Each row is a point. Each copy is the shape, with its points in the same order, turned, moved and blurred by noise. Is it also mirrored, or only turned?
In the rows, 128 means zero.

Shape:
[[ 87 120 155]
 [143 148 184]
 [110  96 120]
 [137 110 129]
 [ 94 146 176]
 [ 96 156 163]
 [150 142 170]
 [141 115 133]
 [132 143  97]]
Copy 1 (9 x 3):
[[144 110  81]
 [181 128 135]
 [100 112 102]
 [113 126 127]
 [175 118  86]
 [171 136  83]
 [165 132 140]
 [120 129 129]
 [109 169 110]]
Copy 1 is: mirrored
Copy 2, 9 rows:
[[ 74 129 144]
 [101 169  90]
 [125 119 159]
 [128 135 137]
 [ 71 144 113]
 [ 70 129 103]
 [115 161  92]
 [132 136 126]
 [140  91 111]]
Copy 2 is: only turned

Shape, 8 rows:
[[131 137 114 158]
 [105 140 115 121]
 [147  93 117 140]
 [144 197 128 145]
 [ 88  72 156 131]
 [143 102 151 124]
 [112 124 129 135]
 [149 154 176 146]]
Copy 1, 8 rows:
[[115 149 109 141]
 [111 107 103 121]
 [153 145 157 132]
 [ 79 148  80 172]
 [128 112 168  79]
 [114 122 168 135]
 [115 123 129 112]
 [ 64 141 146 152]]
Copy 1 is: mirrored
Copy 2, 8 rows:
[[ 86 116 118 142]
 [116 143 135 137]
 [ 77 105 155 111]
 [132  95  93 175]
 [ 92 150 137  60]
 [107 101 143  92]
 [104 133 126 119]
 [128  82  93 111]]
Copy 2 is: mirrored
Copy 3, 8 rows:
[[136 148 128 100]
 [134 106 141 111]
 [146 144 101 139]
 [ 84 150 150  79]
 [192 124 149 174]
 [135 147 125 163]
 [144 122 140 123]
 [104 169 164 133]]
Copy 3 is: mirrored
Copy 4 (8 x 4):
[[140 104 155 137]
 [107 118 142 115]
 [165 126 169 106]
 [128 109 102 176]
 [139  92 157  45]
 [164 123 133  88]
 [128 108 145 105]
 [166  91  93 124]]
Copy 4 is: mirrored

Shape:
[[ 83  90 120 174 176 176 102 103]
 [172  99 104 122 166 127 101 135]
 [102 144 145 120 145 139 188  97]
 [148  94  97  93 182 139  84 135]
 [142 143 129 135 115  82 159 129]
 [ 77 146 115 139 156 129 135  89]
 [148 155 140 104 105 105 129 126]
 [142 168 120 134 143 160 150  81]
 [126 120 126 120 104 126 126 112]
 [103 133 146 143 168 154 114 130]
 [132 141 119 121 110 106 138 124]
 [115 146 118 123  97 125 172 139]
 [146 107  76 119 185 140  81 173]]
Copy 1:
[[141 129 162 103 163  94 140  50]
 [116 164 164 129 142 136  73 131]
 [196 139 126  80 100 138 151 127]
 [121 146 160 104 158 114  49 111]
 [139 170 114 139  76 135 136 152]
 [158 141 126  87  96 100 133  86]
 [120 142 118 108  93 149 119 166]
 [158 135 161  71  87 167 123 103]
 [124 113 134 112 106 127 123 148]
 [130 151 128  81 153 121 142  91]
 [127 139 118 116  86 135 111 138]
 [154 121  99 129  92 159 133 139]
 [105 162 130 134 174 132  50  97]]
Copy 1 is: only turned
Copy 2:
[[104  78 160 110  92  67 159 136]
 [160 120  92 123 105 128 171 106]
 [ 86 164 177 159 136 127 132 126]
 [151 105 100 124 117 117 187  75]
 [153 171 120 152 137 136 105 142]
 [121 132 180 159 117  85 132 119]
 [162 148 140 148 141 165 108 115]
 [117 140 166 176  89 152 138 125]
 [136 117 131 149 143 138 117 136]
 [121 117 173 102 111 116 139 113]
 [141 140 128 158 137 139 103 128]
 [110 151 130 158 138 140  82 123]
 [153 107  88 102  93 102 155  61]]
Copy 2 is: mirrored

Shape:
[[ 90 130 101 158 103 119  80 139 149 138  77]
 [115 146 133 156 115 143 113 133 105  80 149]
 [ 75 105 132 133 113 126 155 151 114 120 134]
 [121 120 126 147 161 142 133 131 109  89 117]
 [100  79 120 135 131 137 137 130 131  95 111]
 [141 129  40 126  80 139 117  75 122 136 133]
 [153  85  40 167  48 107 132  87 159 126 159]
 [157 155 149  65 130 161  82  89 110 118 114]
 [130 147 149 149 116 120 122 130 128 123  93]
 [104 115 137 153 141 147 118 142 142  89 122]
 [ 85 125 155 195 134 149 130 130 134 128  95]
 [147 112 128 104 138 134  76  82  93 137 143]
 [149 145 118  91 128  90  99  91  98 112 100]
 [123 159 129  97 129 108  93  75 136 124 123]
 [123 150 128 132 163 130 130 148 131 108 135]
 [156 129 131  80 142 127  97 118 104 133 124]]
Copy 1:
[[101 125 144 116 131 121 120 155  51 124 139]
 [109 104 157 150  96  97 161 113 125 126 166]
 [121 156 119  94 115 103 157 116 131 123 156]
 [114  89 127 123 119 126 174  97 119 118 149]
 [125 115  93 107 121 106 154 101 102 137 138]
 [156 149 101 204 101 134 158 173  85 117 122]
 [162 142  85 191 113  59 163 198  88 135  94]
 [143 106 158 190 123 182 109  76 118 157 153]
 [131 106 161 122 143 120 123 119 110 109 147]
 [ 98  93 127 107 108 105 145 103 117 132 144]
 [118  98 156  76  94 103 130 116  96  89 132]
 [156 127 163 168 106 159 159  99 102 172 127]
 [140 129 158 187 168 153 154  94  95 132 142]
 [117 143 163 181 136 149 128  97 104 131 110]
 [ 93  99 147 127 130 139 160 114 148 121 144]
 [145 120 148 161 144 170 147 108 127 163 145]]
Copy 1 is: only turned
Copy 2:
[[ 93 132 167 131 127 164  91 125  75 134  87]
 [140 127 176 100 160 124 107 119 150  92 111]
 [176 127 142 121 124 136 123 162 120 117 100]
 [131 150 158 111 158 142 149 132 150 128 119]
 [148 119 150 118 141 142 161 135 113 136  94]
 [108 131 192 133  95  72 134  97  70 105 145]
 [156  98 189 116 128  62 125  79  21 131 146]
 [ 56 120 118 130 108  94 136  99 177  94 107]
 [118 133 131 115 133 157  96 105 132 129 122]
 [132 115 160 122 170 149 130 136 135 126 102]
 [133 108 167 107 136 196 104 149 131 145 127]
 [ 74 123 145  84 110  72 137 126 145 128 109]
 [ 95 171 132 113 107  93 120  78 142 133  94]
 [ 89 130 151 143 106  89 101  97 155 144  98]
 [125 152 144 138 168 126 115 142 153 128 123]
 [ 83 146 107 116 125  88 131 123 146 117 109]]
Copy 2 is: only turned
Copy 3 (16 x 11):
[[148 197  78  96 115 129 112 156 151 144 120]
 [107 161 133 129 157 138 139 139 119  98 145]
 [137 135  83 149 145 140 128 155 120 143 176]
 [138 148 112 137 143 112 161 137  86 113 131]
 [154 144  76 144 138 122 120 145  81 123 148]
 [117 158 113 158 149  84  50 189 138 112  86]
 [160 159  83 159 162 118  26 178 156  59 117]
 [ 65 115 140 106 105 109  99 101  96 146  86]
 [130 131 104  93 119 126 145 141 138 125 119]
 [149 167  98 126 147 144 146 115  96 117 138]
 [140 167  55 119 144 126 177 121 142 122 128]
 [ 83 139 119 126 109  67  84 104 106 112 123]
 [112 120 142  80 117  83  96 156 103 122 119]
 [111 133 130  84 147  86  89 115 125 142 113]
 [151 141 143 129 141 118 149 125 115 130 134]
 [107 117 148 124  93  95  98 123  97 130 116]]
Copy 3 is: mirrored
Copy 4 (16 x 11):
[[100 120 163 157 123 180 144 123 142 148  86]
 [134 119  90  99 127 167 146 129 130 159 161]
 [110 130 102 140 103 161 144 131 136  81 139]
 [120 133  96 113 128 115 153 150 151 134 139]
 [118 105 108 144  96 121 160 139 146 109 133]
 [190 139 177 145 103 150 182 110  77 148 124]
 [214  68 181 173 102 159 149 133  77 129 130]
 [122 153 131  57 102  97 157  57 135 155 118]
 [110 134 142 101 112 151 105 132 142 144 125]
 [109 113 105 130 128 134 139 135 166 134 142]
 [ 76 122 150 132 138 158 131 156 160 125 157]
 [134 121 136  60 133 111 181  97 104 129 104]
 [129 145 124  85  95 111 128 112  87 156  83]
 [112 141 139 102 125 115 126  77  86 154 114]
 [129 148  95 119 149 121 123 122 146 129 134]
 [145 139 124  72 116 103 147  91 128 126  88]]
Copy 4 is: mirrored

Shape:
[[139 134 107 149 117 179 153 109  99 174 186 156]
 [143 116 129 144 151 134 160 124 119 145 127  99]
 [112 112 137 160 113 157 111  75 124 138 120 113]
 [136 107  63 131 118 141  75  99 139 130 171 101]
 [158 177 125 128 115 114 131 100 167 169 116 155]
 [118 145 145 118 152 157 105 110 122 111  88 137]
 [147 139 139  97 131 117  83  96  81 138 124 118]
 [138 110 124 158  88 153 108 115 120 102 159 140]
 [ 92 130 129 126 144 150 148 131 154 189 126 139]
 [173 125 146 175 136  80 120 153 100 124 186 117]
 [131 110 125 113  80 138 158 105 112  71 132 101]
 [152 109  86 122 131  84 164 140  89 111 105 156]
 [122 146 125 160 142 118  87 103  85 180 120 152]
 [109 181  87 132 126 108 134  95  90 162 152 148]
 [ 89 132  85 106 180 159  97 109 124 116 127  68]
 [167 133 151 133 107 107 137 133 119 180 129 109]
 [109 136 138 130 125 184 134  99 129 152 123 165]
 [113 174 122 136 119 164 122 120 118 149 115  84]]
Copy 1 (18 x 12):
[[125 117 146 108 164 125 154  83 137 207 157  94]
 [125 112 114 102 173 118 132 110 101 130 123 119]
 [ 87  77 117 139 124 119 147 113 142 164 108 131]
 [ 76 144 105 123 102  89 166 138 163 155 132  87]
 [146 139 152 129 141 118 143  87 168 119 145 171]
 [104  97 105 102 127 160 122 137 137 141 141 165]
 [127 122 117  89 103 109 133 146 125 159 131 162]
 [112 105 131 162 106 126 133 132 133 175 146  92]
 [ 92 130 161  93 170 155 122  77 143 129 112 126]
 [140 133 122 138 133  49  70 134  95 148 151  92]
 [140 114 104 160 101 150 163 132  68 155 110 106]
 [146 154 161 128 175 119 150 188  92 136 138 114]
 [105 127 142 100 158  95 101 137 157 188 122 158]
 [107 184 133 124 164 118 130 119 135 194 139 157]
 [ 53 143  51  73 130 147 150 136 130 132 126 123]
 [168 119 141 114 136  95 115  93 123 139  98 130]
 [100  99 157 112 150 177 137  91 144 182 142 141]
 [123 138  77 111 144 152 120  92 144 163 107 149]]
Copy 1 is: only turned
Copy 2:
[[ 84 134  65  89 122 106 117 142  86 165 105 169]
 [108 151 128 132 121 125 112 139 154 159 112 131]
 [ 83 113 126  79 174 111  97 141 144 144  90 116]
 [ 93  95  99  76 123  57 140  98 168 155 138 126]
 [ 78 155  92 105 157 163 126  84 129 125 147 150]
 [ 85 105 152 100 147 151 107 159 133 118 154 122]
 [120 121 110 101 141 102  63 131 157 106 156 142]
 [101  68 100 113 135 107 119 111 119 141  95 121]
 [104 165 114  69 139 160 155 164 125 139 121 131]
 [114 128  71 158  79 121 104 110 162 109  82 116]
 [146  98 144 141 158  97  99  93 101 152 113  99]
 [150 133 157 159 115 117 138 114 139 110 122 186]
 [ 81 132 107  78 132 127  89 152 157  85 106 169]
 [ 94 171 110  77 118  86 103 112 101  93 123 164]
 [ 95 136 167  67 111  72 109 158 165 146 162  86]
 [125 154  88 107 132 163  94 104 162 145 108 148]
 [ 85 116 112  91 162 140 119 163  99 139 131 144]
 [ 94 146 143  63 118 140  78 120 123 149 135 113]]
Copy 2 is: mirrored
Copy 3 (18 x 12):
[[103 108 180 143 137 154  97 118 122 133 150 190]
 [162 120 138 116 113 126 133 109 149 131 161 135]
 [122  93 120  78 143 118 108  94 115 141 126 138]
 [130 124  84 119 118 149  57 141 112 175 130 145]
 [ 64 139 109 137 134 109 132 118 162 130 164 117]
 [128 122 115 107 183 129 156 121 109 129 114 101]
 [113 142 125 102 128 133 154 137 117 177  89 129]
 [116 129 130 122 137 152  74  74 117 136 101 137]
 [117  92 139 105 160 138 121 156 159  98 169 133]
 [152 163 184 143  75 118  90 113 136 141 106 101]
 [135 144 105  99 113 189 124  49 118 129 118 127]
 [150 155 101 161  82 139 155 116 127  85 105 153]
 [103 118 152 109 130  87 134 158 104 136 111 153]
 [ 76 128 142 126  97 141 133 152  86 125 145 146]
 [169 117  87  85 148 160 119 161  84 160 156 107]
 [113 157 156 102 107 113 136 118 182 147 143 138]
 [ 98  90 140 111 181 142 129 113 131 117 137 145]
 [109 157 132  84 155 135 132 116 102 141 174 123]]
Copy 3 is: mirrored
Copy 4, 18 rows:
[[134 119 105 101 117  73  61 151 137  98 190 126]
 [160  91 119 137 116 106 128 149 119 115 121 140]
 [119 109 114 147 142 107 140 112 156  98 148  97]
 [102  70  96  86 158  90 138  94  96 128 167 110]
 [ 66 135 104 126 122  98 129 148 153 132 142 174]
 [137 134 121 122 150 151 136 109 164 143 133 128]
 [123 131  79 122 133 121 114  77 114 132 108 121]
 [102  93 144 110 124 125 107  95 127  99 174 106]
 [134 145 102 108 120  95 154 177 150 132 153 125]
 [ 95  79 113 152  86 128  90 143  56 123 128 116]
 [148 100 153 118 130 131 138  87 110  64 150 164]
 [121 100 153  79 143 124  94 142 106 104  80 165]
 [100 130  84 119 143 113  89 144 144 124 110  86]
 [ 96 138  68 102 169 112  76 148 111 105 143 153]
 [180  90  74 103 191 132 159 116 113 145 151 118]
 [102 113  97 132  72 100 132 137 116 107 109 147]
 [133 151 125 118 134 106 108 138 183 125 167 123]
 [147 111  63 108 122 137 141 136 157 104 154 138]]
Copy 4 is: mirrored

Shape:
[[142 159 178 163 121 130 142 139 131 149 161 148]
 [161 169  90  99  44 150 104 132 109  78 141 133]
 [121 114 123 145 152 146 127 148 125 135 178 134]
 [103 136 163 151 151 116 152 153 135 132 115 119]
 [139 124 130  81  52 131 108 118 128  77 142 165]
 [122 171 142 102 171 135 188 112 138 160 136 146]
 [182 111  99 105  42 148 128 124 119  98 102 144]
 [131 144 134 150 143 130 120 139 184 165 145 142]
 [102 160 133 155 139 124 140 173 144 154 142 128]
 [112 136 139 139 113 115 170 126 127 178 160 117]
 [159 140  93 121  84 102 117 130  98 107 128 182]
 [126 147 139 166 151 105 127 105 142 133 147 103]
 [142 146 154 164 172 153 140 148 129 149 152 128]
 [ 96 154 130 176 144 151 179 113 148 136 143 155]
 [100 147 147 145 134 150 111 117 114 172 124 137]]
Copy 1:
[[152 111 132 119  94 138 192 124  86 130 135 128]
 [131 177  68 185 181 157 158 108 125 177 122 142]
 [151 149 147 100 108  83 144 114 116 151 124 137]
 [112 116 143  98 105 131 130 115  82 122 139  99]
 [100 134  62 178 131 144 154  91 145 184 122 153]
 [102  73 163 114 143 100 173 160 100 142 126  89]
 [ 96 180  69 175 143 162 168 101 174 150 141 118]
 [164 103 107  91 108 119 149 155 122 114 129 123]
 [147 125 110 106 114  98 143 136  68 113 134 111]
 [116 132 138 133  91 102 165 169  96 121 135 126]
 [100 134  90 166 155 117 169  83 129 115 144 162]
 [139 122 156  98 117 148 136 148  93 124 139 151]
 [163 124 164  93 116 115 171 120  95 138 139 110]
 [112 118 122  65 126 106 184 146  85 142 149 122]
 [149 110 126 123 113 107 145 137 103 138 188 124]]
Copy 1 is: only turned
Copy 2:
[[158 137 132 159 158 152 122  83 121 155  95 159]
 [190 187 116 111 125 111  90 155 143  87  66  79]
 [101 134 120 126 154 143 139 133 117 146  72 159]
 [123 107 158 112 129 159 138  86 129 145 119 147]
 [165 193 131 142 108 124 124 151  97 109  90  66]
 [130  86 117 121 164 136 113  82  68 105 126 151]
 [155 201 152 132 139 100  91 159 144  88 123  78]
 [139 115 126 117 177 130 125 116 110 188 112 139]
 [148 105 148 100 146 152 122 116 122 161  96 167]
 [151  92 144 154 159 136 141 131 120 124 113 165]
 [170 201 108 111 135 147 115 156 120 103 125 121]
 [140 108 105 120 159 137 165  96 152 147 114 136]
 [109 121 120 126 167 149 114  82 130 152  90 167]
 [138 127 137 111 149  97 149  80  98 137 108 184]
 [129 107 105 141 111 123 108 114 126 159 119 160]]
Copy 2 is: mirrored

Shape:
[[ 98 129 127 152 124  81 108  96 147 149 150 113]
 [ 91 151 117 126 118 145  84  99 146 172 171 111]
 [107 122 116 149 122 141 118 110 152 102 132 151]
 [116 134 127 145 165 120 151 111 124 121 110 123]
 [136 150 191 162 146 133 162 141 140 122 125 117]
 [128 142 127 102 153 141 159 234 141 113 112 141]
 [147 158 136   7 121 135 162  96 143 125 108 111]
 [168 123 126 154 121 140 146  95 141 133 112 122]
 [160 126 118 146 113 115 132 157 120 103 190 117]
 [131 131 120 162 107  85 163 140 132  96 108 106]
 [157 127 116 153 124 143 133 106  86 126 118 146]
 [132 132 136  97 110 121 110 106 102 136 109 144]
 [154 127 152  88 146 128 117 103 127 105 107  86]
 [119 135 112 153 140 124 151  96 126 102 104 137]
 [162 148 116 156 126  66 141 101 132 112 105 147]
 [129 179 144 156 113 134 103 110 148 110 141  99]]
Copy 1, 16 rows:
[[ 84 145 148 149 100  82 147 123 160 117 121 104]
 [ 83 117 117  95  91 107 123 146 168 115  94 110]
 [127 144 115 152 115 128 119 134 116 102 119 137]
 [125 140 127 143 166 109 138 129 141 140 112 129]
 [ 93 113 145 149 145 110 129 111 117 175 107 186]
 [127 110 108 112 169 189 175 131  88 172 176 147]
 [ 98 153 203  53 198 154  91 156 119 118 124 103]
 [151 149 169 155 122 114 110 148 128 156  93 143]
 [134 104 160 133  99 149 153 124 165 125 154 167]
 [148 161 159 146 139  89 154 124 124 131 161 161]
 [160 150 134 149 132 132  95 134 165 143 112 141]
 [120 157 147 125 133 127  76 143 148 137 141 114]
 [110 110 175 131 172 112  99 176 142 135 128 124]
 [146 165 127 160 154 106 128 128 133 118 112 141]
 [124 195 172 178 138 116 134 128 152 146 128 145]
 [ 90 142 134 124 123 105 134 167 151 115 113 186]]
Copy 1 is: mirrored
Copy 2:
[[ 90 110 140 170 149 152 116 148  97 137 103 131]
 [ 91 107 162 156 147 155 128 147  76 101 167 151]
 [133 105 150 158 108 128 154 106  94 142 124 141]
 [140 109 127 160 102 144 149 144 130 129 114  94]
 [128 139 115 140  95 153 149 133 180 114 114 143]
 [107  85  66 101  63  87 163 114 152 112 161 110]
 [144 159  74 134 138 165 147 126 110 168 228  74]
 [160 125 147 109 117 165 136 129 121 148 117 123]
 [ 76 138 139 107  62 133 118 124 104 149 119 133]
 [101 113 131 124 112 126 151 129 150 181  91 104]
 [150 139 172 116 103 133 132 115 113 122 115  90]
 [138 145 137 140 141 118 117 111 106 130 156  91]
 [158 147 116 149 111 135 110 160 130 166 169 108]
 [147 117 148 153 111 139 166 125 116 149 107  95]
 [131 149 118 123 134 130 148 135 105 162  67  96]
 [110 147 157 140 124 133 159 162 123 142 136 163]]
Copy 2 is: mirrored
Copy 3 (16 x 12):
[[106 150 105  96 123 135 127 166 125 140 187 104]
 [162 171  85  95 129 162 111 153 133 113 160 100]
 [125 129 102 116 112 105 132 136 130  98 148 151]
 [ 96 128 133 116 159 110 129 156 103 116 135 132]
 [ 74 105 124 101 149 129 147 143 148 129  90 110]
 [156  50 137 156 153 137 161 137 116 149  87 159]
 [146 208 131 183 156 121 184 103  86 144  86 111]
 [ 94 147 149 114  93 113 122 146 113 104 112 112]
 [106  84 131 140 100 175 150 111 122 108 154 105]
 [ 89  95 151 104 113  99 168 130  98 135 153 117]
 [ 95 129 137 110 110 127  97 113  84 104 123 138]
 [122 159 103 129 119 122 113 107  90 151 125 131]
 [104 151 108 167 142  99 131 125 101 124 111  77]
 [ 89 131 132 109 132  96 137 144  96  97 141 145]
 [ 59 130 126 119  94 119 158 160  68 133 147 133]
 [113 128  81  86 117 131 153 139 111  93 127  85]]
Copy 3 is: mirrored
Copy 4 (16 x 12):
[[185 153 162 152 144 146  88 120 163 126 145 109]
 [153 137 104 171 153 173  62 133 142 123 131 114]
 [138 135 137 141 143 121 104  97 146 145 135 154]
 [159 113 155 133 139 106 132 135 138 160 128 119]
 [166  98 146 141 105 129 153 151 140 144 177 146]
 [108  88 144 102  77 153 159 159 153 127  81 173]
 [ 64  65 128 103 132 139 113 134 192 142 140  50]
 [152  89 144 143 129  97 122  91 124 115 154 112]
 [161 133 115 144 108 104 131 125 188  77 126 155]
 [174 114 176 143 111 124 165  84 172 131 126 118]
 [155 129 112 131 126  88 128  99 114 123 128 109]
 [117 144 131 114 124 130 122 107 137 131 137  79]
 [100 111 156 158 132 105 137 143 158 123 150  84]
 [160 117 144 134 144  98 126  94 139 171 127 119]
 [181 125 168 121  91  86 114  86 157 147 136  99]
 [147 127 119 196 105 135 116 109 155 145 160 123]]
Copy 4 is: mirrored

Shape (16 x 12):
[[158  69 113 110 135 111 132  82 159  90 152 123]
 [ 95 140 140 123 146  72 113 134 103 138 156 180]
 [132 190 132 150 118 164 163 147  94  97 109 148]
 [143 177 132 124  82 160 133 142 109 174 121 144]
 [125  91 109 105  97 100 113 111 153  65 149 136]
 [126 138 139  97 125  80 149 127  93 115  93 139]
 [151 191 152 161 112 159 160 137 117 147 130 141]
 [178 143 163 121  98 133 157 171 138 100 132 141]
 [143 100 122 111 134  97  87 120 122  64 136 107]
 [103 173 133 136 117 162 152 157 153 134 112 143]
 [140 142 134 130 118 183 162 179 105 124 134 116]
 [140 165 137 175  93 113 125 169 139 135 136 130]
 [134 131 137 176  95 124 148 165 104 139 105 159]
 [ 92 120 180 131 120  91 124 118 108 103 123 121]
 [114 120 100 129 110  65 142 119 142 124 173 111]
 [159 158 122 148 128 139 141 163 151 147 110 128]]
Copy 1 (16 x 12):
[[136 102 119 120 117  97 101 113  60  94 148 146]
 [177 166 162  98 146 139 119 111 151 120 151  87]
 [102 168 122 140 140 123  97 107 175 193  96 154]
 [134 147 117 166  87 117 131  98 179 168  83 100]
 [111 117 151 106 113 103  89  82 102  92 163 135]
 [128 160 118  99  91 144 125 128 143 166 169 117]
 [125 164 137 162 116 110 109 127 163 185  66 136]
 [ 97 119 164 139 105 101 104 112 121 197 110 110]
 [104 127 150  88 110 134 131  80  87 105 156 158]
 [ 92 155 124 170 142 104 124 126 181 149 111 114]
 [ 82 114 116 125 132 106 122 122 161 179  69 119]
 [124 144 191 150 101 110 123 116 175 153 100 136]
 [138 112 154 144 112 147 103 131 182 171 109 136]
 [109 169 155  99 110 167 104 144 128 112 133 109]
 [153 133 155  91  90  73 120 126 143  97 145 133]
 [118 128 145 169 119 100 155 133 152 170 104 139]]
Copy 1 is: mirrored
Copy 2, 16 rows:
[[146  77 175 102 117 116 124 137 131 143 136 207]
 [127 156  91 137 110 135  98 129  72 160 160 152]
 [143 136  82 120 153 110 116 110 117 119  65  89]
 [ 87 140  90 136 142 143 178 126 105 117  92  98]
 [125  66 151  80 102 125  93 141 118 138 141 167]
 [156 109  95 150 101 125 122 147 123 176 122 129]
 [108 154  85 137 154 130 145  95 129 114  72 114]
 [119  99  65 126 100 133 129 121 141  90  91 143]
 [157  80 150 115 123 141  90 168 136 120 159 149]
 [129 138 113 104 110 113 152  78 126 114 107  90]
 [155 124 111 134 120 124 152 114 100  68  69 111]
 [102 165  91 103 114 164 114 121 140 102  99 121]
 [120 174  79 107 105 119 130 155 120 112  83 132]
 [115 132 129 161 104 107  80 140 126 143 141 124]
 [118 116 154 110  87 182  89 123  99 159 118 171]
 [136 148 101 107 114 155 160 104 150 104 102 124]]
Copy 2 is: mirrored
